Each row is a point. To make a cloud, some directions were put in groups of two or more. Within a group, all points are equally far from the middle, so they leave a hole (a ring in 2 directions, a hollow ball in 3). The other directions are filled evenly. Then the cloud was stretched, turned, moved and blurred a little. Count the holes, and give their numbers of directions, smallest first.

Cloud (13 x 2)
[[-13 -59]
 [  4  32]
 [-46   8]
 [ -2 -60]
 [-23 -59]
 [ -3 -59]
 [-34  20]
 [-17  30]
 [ 30  19]
 [  6  32]
 [-38 -51]
 [ 28  23]
 [-17  30]]
Holes: 1 (2)

Cloud (20 x 3)
[[-25  21  10]
 [ 58  -4 -29]
 [-12 -51  16]
 [ 36 -11  49]
 [-10 -20 -14]
 [  7  17  33]
 [-39 -13 -43]
 [-35  14 -18]
 [ 13 -34 -51]
 [-15  30   2]
 [ -6  21  -8]
 [ -4 -27 -41]
 [-24  45 -16]
 [ 16 -17 -50]
 [ 17  21  10]
 [ 43   9 -48]
 [ 12 -60  18]
 [-40  26 -29]
 [-43  20  11]
 [ 39  20 -32]]
Holes: 0

Cloud (31 x 4)
[[ 19 -13   7 -39]
 [-37   3   2   8]
 [ 27  -9  25  11]
 [ -3 -36  -6   5]
 [-26  38  -2  -4]
 [-15  39 -23  10]
 [-14  25  32  42]
 [ -9 -41  32   5]
 [ 14 -41  17  17]
 [-24 -28  15  -1]
 [ -9  30 -28  18]
 [-31 -30   8  29]
 [ 13  -4 -44  -1]
 [ -9 -18   0 -35]
 [ 26 -15 -14   8]
 [ -5  42  14  -3]
 [-11  26 -13  32]
 [-12  37 -15  17]
 [-29   3 -14  25]
 [ 22  40  -8 -10]
 [-31  13 -15 -20]
 [-25  15  18 -24]
 [-39   9  36  24]
 [-23 -13  18 -21]
 [-29  15 -15 -34]
 [-13  38 -35   3]
 [  4  36  18 -34]
 [-10   7   3  60]
 [-12  -8 -25  31]
 [ -3 -35  -7  10]
 [-28  -6  13 -20]]
Holes: 1 (3)

Cloud (53 x 6)
[[ -2 -22  26  12  31  -7]
 [ 42  13  22  20 -36 -39]
 [ 11 -19 -41   5 -15  11]
 [ 14  40  35 -22 -11 -10]
 [ 31   2  37  39  -4  30]
 [ -3 -23 -15 -21   3  43]
 [ 47 -27   3  31  38 -31]
 [-25  13  35  22  -4  44]
 [  3  39 -15 -26 -25  39]
 [ 37  -2  -5 -17  -4  32]
 [ 13  16  -2 -21 -24  44]
 [ 17  -8  15 -56 -14   0]
 [-15 -18  17   1   4  -6]
 [ 32  10  14  16 -49   0]
 [ 29  -5 -32  53  -2  13]
 [ 33  19  22  44 -10  10]
 [ 42   0  11  39  21 -40]
 [-15 -25 -19   7 -13  -5]
 [ 11 -15  22   1  24 -35]
 [ 39 -32  23  -2  12  46]
 [ 23   3  14  26  37 -24]
 [ 23  16 -38  -6 -10  -9]
 [ -5 -41   6  33 -23   9]
 [ 21 -37  -3 -12 -10 -33]
 [ 60  22 -17  26 -40  -4]
 [ 26  45  18 -17  27  24]
 [ -9 -28  20  17  -7   7]
 [ 18 -55   8  11   4  41]
 [-10 -17   4 -31  -9  53]
 [ 51  20 -23  14 -36   6]
 [ -3  30 -16  34 -16  -3]
 [ 33  24   5  45   9  20]
 [  4 -25  37  34  -6  42]
 [ 20 -25  48   4  12  17]
 [ 24  31 -29 -19  -5 -46]
 [-34 -31  10  -4   9  35]
 [ 24 -44 -14   8  10   4]
 [  6 -27  -7  37 -28 -24]
 [ 33 -24   2  -6 -22  34]
 [-20 -15   5  23   1   0]
 [ 14 -29  29  11 -16  20]
 [  3  -1 -12 -24  10  56]
 [ 27 -16  24   2  -5  51]
 [ -2  -1  19 -13   6 -40]
 [ 44  -5 -11  -6   0  29]
 [-21  -1   6  19  25   5]
 [ -1  20  -2   3  27 -15]
 [ 37  32  22  12   5  20]
 [ 17 -27   4  -2  -7 -44]
 [ 33  -2 -20 -18  17 -34]
 [-25  16  -3  -3  20  -7]
 [  7  28  15  14 -19 -29]
 [-12   0  -4 -30  -9 -46]]
Holes: 1 (3)

Cloud (74 x 8)
[[ 33 -24   6 -21  22  19   0   7]
 [  1  17  30 -11  -4   4 -26  17]
 [ -2  13  -5  27   4  15 -39  24]
 [  9   1 -18 -36  13   9   3 -60]
 [ 20 -26   3  -8 -23  27 -25   1]
 [ 27  -4   5  34 -16  -8   1 -15]
 [-15  10  10   3  27  14 -12 -31]
 [ 17 -13  11  22  17  17 -25 -13]
 [ 27 -12  13 -23   1 -10  40  -3]
 [ 12 -39 -13  18 -11   3   9   6]
 [ -3  -4  -5 -27   7  17  31  -3]
 [ -1  11 -12  51  12  -7   2  22]
 [ 25  22 -35 -18  -3  16 -23   7]
 [ 25   7  10  12  11 -36  15 -21]
 [ 21 -17 -32   1 -12 -31   1  14]
 [-22  19  21   0   9  -6  13   6]
 [ 22  39 -20 -13  -6  -7  -2 -17]
 [ 32  17 -28  26  -4  13   0  36]
 [ 23  22 -23 -17   4  45  -4   2]
 [ 33   6 -11 -38   6  33  -3   8]
 [  9 -18  27  -9  -8   0  -2 -15]
 [ 30   7 -33  11  21  31  -3  16]
 [ -2 -29 -13   0  18 -22  38  -3]
 [ 15   2  24 -20 -15  29  -6  24]
 [  8 -20 -15 -32  -9   8  -7  13]
 [ 15 -14  -8 -16  -5 -27  -3  18]
 [-14  25  -1 -13 -14 -12 -27 -11]
 [ 23  42  12 -14  16 -20   7  22]
 [-17  28 -30   8  -2 -29   2  -1]
 [-10  10   0 -11 -19  26  -8   4]
 [ 14  -7  10  14  18 -10 -20 -34]
 [  5 -31 -40 -17  -4  -9   6  -9]
 [ 11 -25 -10   9  -4  37 -26   2]
 [ 38  15  14 -17  -5   3   5 -20]
 [  4   3  -1  27   5 -41 -12   0]
 [ 45  14   7 -30  14  21 -15 -11]
 [  1  -9 -23  26  25  10 -21 -34]
 [-26   0 -10   1   0   1 -40 -14]
 [ 11 -26 -27  25  12  10  -3 -23]
 [ -2 -22 -24 -38 -12   7  15 -33]
 [ 45   5  -9  -3  20  10  25   4]
 [ 15   0   1  26   4 -22 -30 -14]
 [ -3  13  17 -13  11  -6 -27 -48]
 [ 25  25  26 -11  15  -5  -4 -11]
 [  1  32 -19  37  20 -10 -11  40]
 [ 31 -10  11 -14  27  34   5  -5]
 [  2 -25 -28 -22  -8 -17  -7  -1]
 [ 10  15  29   7   8  26   1  -1]
 [  6 -15 -13   6  21  12  39  -3]
 [-10  21 -23 -33  -2   6   0 -36]
 [  1  49 -14   2  21 -21   9  10]
 [  4  29  30  16  14  15 -12   2]
 [ -6 -23 -16  -3  23  11  15 -17]
 [ 23  -3 -10 -12  23 -28   4  -6]
 [  4  -6   9 -11 -10  19  26 -17]
 [ -8  14 -10   4 -21   2 -16  23]
 [ 26 -15  17 -17   9  27  15  -1]
 [-10  40 -11  13   6 -36   6  -2]
 [ 15  38  -6  -3  22   8 -13 -40]
 [ -9  -9  -1  21  14 -21 -23  -4]
 [ -1 -25   3   8  21   0  23  39]
 [ 20  -3 -22  -4  48  17 -10   6]
 [ 28 -25  -6  10  13  36 -25  -7]
 [ 40  18 -31   6   1  -5 -18  -5]
 [ 17 -18 -22  -2   9  15  35  31]
 [ 42  -7  14 -15 -17  10  -9  -6]
 [ 16 -13 -12  10  18 -16   5  49]
 [-20 -12 -13 -10  18  12  -4 -50]
 [ 22  38 -25   6   4   6  27   7]
 [  9  -6 -20 -31  -6   1  32   8]
 [-11  36  -3  15  17   4  -3 -21]
 [ 36  18 -37 -10   6   3 -22 -25]
 [ 16  -1 -16  23  -1  24  22  -7]
 [ 22  15   1  31  -8  20 -11   1]]
Holes: 1 (6)
